Each row of a before or after table is a point. The points were changed in one or more steps. Then noise was added and the rows were shuffled. The steps act on how far a point lies along the listed directions, d1 being the first. Write out the steps. A step turns or swaps two directions, mirrors them in a line or flattens them onto one, adds a multiple of one to another, or multiplies one. Angles are multiples of 10 degrees, from the lower direction toward the higher: turns from -170 to 170, lines from 10 to 170 but not 90. Use the fewest steps. Two steps may share a direction if one is a turn and the other turns, adds or multiplies; they go together, in the order done. Otherwise the lowest direction goes first.

Directions:
(1): [-35  32]
(2): [-32 -35]
Before (14 x 2):
[[ -50  -29]
 [  21  -15]
 [  -4   -1]
 [  14 -100]
 [  47  -60]
 [   7   -6]
 [ -14  -10]
 [ -39  -22]
 [ -13  -25]
 [ -20  -15]
 [ -24   -7]
 [   8  -24]
 [ -20  -55]
 [ -17   13]]
After:
[[ -10  -15]
 [  -1    1]
 [ -18  -13]
 [  -9  -68]
 [ -41  -42]
 [  21  -14]
 [ -19  -19]
 [  32 -114]
 [  11  -29]
 [ -18   15]
 [ -30  -30]
 [   6   -5]
 [  53  -64]
 [  -6  -34]]
Steps: add -0.3 times d2 to d1

Directions:
(1): [-17  19  24 -35  57 -31]
(2): [74  8 13 -6 22 20]
(3): [ -7  62  -3 -35 -29  26]
(4): [ 24 -19 -24 -45 -31 -47]
(5): [ 10  24  50  31 -29 -41]
(6): [ 10  38 -54  34  18 -28]
Before, 10 rows:
[[-20 -12  -7  -1  -2 -46]
 [ 41 -23 -59  -3  12  -5]
 [-41  26 -23   4  23 -20]
 [ 12  38  21 -66  -1 -41]
 [ 23 -48 -34   4   8  -1]
 [ 49 -22 -38   2 -43  18]
 [ -5 -35 -42   5   5  11]
 [108 -12 -48 -12 -13  18]
 [  9  27 -29 -71 -24 -49]
 [ -9  24   5 -82  -6 -22]]
After:
[[  6 -38 -12 -27  26   7]
 [  6  22 -18  23 -78  23]
 [-20 -28  -5 -63 -13 -34]
 [ 23   1  22  10   5  52]
 [ 41 -22  13  14 -13   8]
 [-77 -52 -15 -58 -42 -28]
 [ -7 -58 -16 -17  11 -11]
 [ 24  -7 -15 -20 -86  33]
 [ 21  25 -43   6 -63  34]
 [-26 -62  -7 -34  -9  11]]
Steps: turn d1 and d4 by 140 degrees; turn d4 and d6 by 160 degrees; multiply d2 by -1

Directions:
(1): [ -6 -36 -25  26  52   7   1  31  44 -19   9  68]
(2): [ 55  12   1  25 -45 -10 -46  11  -7  14  63  33]
(3): [ 14  -5   4  -9  25   4  34  20  -5 104   6   6]
(4): [-23   6  57  20  25 -65   0 -31  43   6  34 -14]
(5): [ -8  64  42   7  37  30 -57  27  -2   7 -32  10]
(6): [ 66 -27  34 -45  44  15  -5 -48 -15 -17  -1  13]
Before:
[[ 58  19  30  10  16  31 -62  14   3 -92  -5  33]
 [-28 -21 -26  -5 -14  -4 -11 -20  -8 -73   0  11]
 [ 93  10  26 -20 -31  65 -98   1 -82 -49   1  47]
 [-50   6 -10  13 -34 -28  60  10  17  56 -21 -41]
 [-51  51  14  44 -41 -66  23  10  30  53  16 -44]
 [-39  26  15   1  18  -7  26  -3  15  35 -35 -31]
 [-51  -6 -41  27 -31 -19  32  27  16  11   7 -34]
 [-63  54 -17  -5  -6   2   1  52  25  59   6  -9]
 [-42   3   7 -22  -9 -25  35 -14  -9 -33   6 -40]
 [ 25 -32 -30 -17   7 -22  -9 -13  22 -27  -8  42]
 [ -8  13 -26   1 -12  41 -38  -5 -21 -79 -23   1]]
After:
[[ 61 -35 -40  13 -44  18 -13  15  -3 -81  25  28]
 [-47   8  -4 -12 -12 -55  33   3  42  51  57 -18]
 [-51  25  27  32  22 -28  -3  12  31   7  -5 -34]
 [-14 -12   2 -11   6 -28  47 -37  17  10  -7 -34]
 [-42   7  -7   0   5   4 -27  -1 -11 -62 -20  10]
 [ 16   2 -25 -16  18   5 -33  13  17 -19 -38  45]
 [-45  24  48   5  14 -38  32 -12  32  45 -23 -41]
 [-16  38  69  24   0 -80  -6 -48  36  -9  20 -43]
 [-23  -3 -50  18 -38  16  -6   2  -8 -34   1  -2]
 [ 60 -22 -49   6 -98  49 -35  43 -82  18  26  39]
 [-39  21  35 -28  12 -16   9 -14  -9 -51 -10 -38]]
Steps: mirror d2 and d5 in the line at 10 degrees; add -0.7 times d4 to d3; turn d4 and d6 by 50 degrees

Directions:
(1): [ -5 -58  30 -57 -39 -49  -1 -14  36  24  14 -32   5  28  29  16  45   7
 -41  43]
(2): [-40  13  48  26  10 -23 -31  23   8 -38   8   5  -8  21 -53 -25  49  76
  35  22]
Before, 12 rows:
[[   8    3  -15   20    0    1   -8   11    0  -15   20  -24  -27   13
    -6   -6   -2   15   13   24]
 [  13   -9    8  -28    3   -2   17  -20   -8    4   -6   -5   12   -7
    -3    4   -8   -1    8   -5]
 [  43  -33  -48  -35  -28   40   34  -33   -7   44  -22   -9   -2  -33
    78   32  -44  -97  -62  -20]
 [ -15   -4   31   16   10    5  -25   13    2  -17    3  -20    8   22
   -33  -16   23   19   25   24]
 [  27   63  -38   71   49   73   13   -8  -39  -20  -45   37   -6  -29
   -15  -10  -51  -18   35  -54]
 [   8 -106   45 -105  -57  -82   29   -8   44   32   36  -69   -2   50
    52   22   66    9  -60   77]
 [  21  -27   -3  -19  -20   20   24    2    5   22    1    6    2  -21
    29   26  -19  -49  -35   -7]
 [  55   41  -59   21   37   35   35   -7  -24   -9  -22   24  -11  -25
    13   22  -65  -67  -30  -56]
 [  -3   -5  -17  -30   19   12   36   -3   -9   11    9  -15    7  -29
    26  -16  -21  -25  -15  -19]
 [  49   -7  -56  -18   -5   21   26  -49  -22   43  -15  -17   32  -26
    56   35  -59  -85  -67  -15]
 [ -27   -1   34    9   18  -13   -1    9   -6  -10   -4   13  -14   10
   -13  -25    6   30    1    9]
 [  -5  -48   52  -57  -54  -66  -18    8   64   20   10  -28    7   40
     9   -1   78   14  -27   78]]
After (12 x 20):
[[ -5  -8 -14 -40  18   3  32  -1  -2  19  13 -16   8 -23  33 -18  -2 -27
  -20 -12]
 [-22   8  28  20  27   1   3   7 -14 -16  -3  22 -14   2 -16 -27  -1  26
    6  -2]
 [ 54  46 -57  40  35  80  28 -31 -35  10 -41  30  -2 -28  22  12 -61 -59
    4 -54]
 [  8   6 -22  22   5   7  -8   9  -1 -13  20 -28 -26   9  -8  -6 -10  11
   16  22]
 [ 64   7 -51 -17  12  11  45 -21 -11  14 -14   1 -12 -15  41  36 -53 -84
  -54 -44]
 [-31 -15  68 -30 -39 -58 -44  29  59  -8   7 -19   4  45 -29 -17  89  55
    6  77]
 [ 30 -66 -20 -67 -50   7  26 -35  10  53 -19 -26  -1  -8  83  37  -3 -76
  -76   4]
 [ 15 -40  13 -26 -27   8  19  -7  16  23   1  -6   6  -9  31  26   2 -41
  -39  14]
 [ 14 -10   8 -26  -1   1  14 -18  -1   3  -7  -6  11  -3  -7   3 -10   1
   12  -4]
 [ 39 -42 -32 -41 -29 -11  17 -52   6  55  -6 -38  35  -7  69  40 -35 -71
  -86  11]
 [-22 -87  84 -77 -47 -96   5  17  48  -5  43 -63  -7  62   5   1  96  68
  -23  91]
 [-10   9  17  34  23  14 -21  14  -2 -24  -3 -17   8   6 -37 -18   4  15
   37  11]]
Steps: turn d1 and d2 by 30 degrees
